Every row gives one point. Before rounding, the points of a table are all equally far from one centre. They may lie mostly on one side of it. Write the centre, to within rounding.
(in the rows, 128 means zero)

Points (8 x 3)
[[156 132 121]
 [145 148 122]
 [ 80 131 149]
 [144  95 180]
 [131  75 158]
 [153  85 147]
 [140 120 190]
 [121  79 169]]
Centre: [123 118 148]

Points (15 x 8)
[[143 149  76 128  78 106  91 108]
 [157 134 138 134 159  98  75 112]
 [176 155 125 128 142  78 111 111]
 [160 171 115 137 162 100 116 142]
 [141 165 109 117  79  83 111 120]
 [155 144  65  97 129 114 103 113]
 [129 112  71 112 119 134  98 133]
 [121 115 102 118 163  77  97 115]
 [150 138 101 129 122 113  44 132]
 [128 172  99 115 103  91  80 157]
 [ 91 173 109 137 137 112  83 112]
 [144 143 100 101 114  76  67 109]
 [152 161  68 113 124  95  90 154]
 [165 151 110 163 138  87  68 113]
 [155 146 104 126 137  62  82  98]]
Centre: [135 142 106 134 124 106 101 124]

Points (15 x 12)
[[168 136 152 110 121 210 155 130 133 149 139 119]
 [162 154  91  88 108 141 162 108 149 110 106 163]
 [125 168 140  94 117 142 146 152 125 100 178 156]
 [161 166 114 133 109 150 167 107 110  98 166 174]
 [123 177 103 111 140 178 146 140 127 115 192 129]
 [137 146 118  42 136 171 136 147 101 125 133 153]
 [136 143 138  94 104 152 186 150 121 106  87 122]
 [112 140 113 105 144 181 197  99 115  96 102 205]
 [101 145 137 123 182 166 186 109 184 139 122 130]
 [140 144 111 168 173 131 163 100 152 122 137 113]
 [103 123  99 143 160 158 190 122 164 142 118 184]
 [152 147 128 108 163 152 168 139 194 104 131 156]
 [112 187 111 149 167 151 156 116 146  97 146 179]
 [147 121  72 132 165 151 158  72 131  86 133 119]
 [135 137 143 141 131 165 203 154 141 119  93 166]]
Centre: [124 131 126 113 148 164 154 114 123 117 130 145]
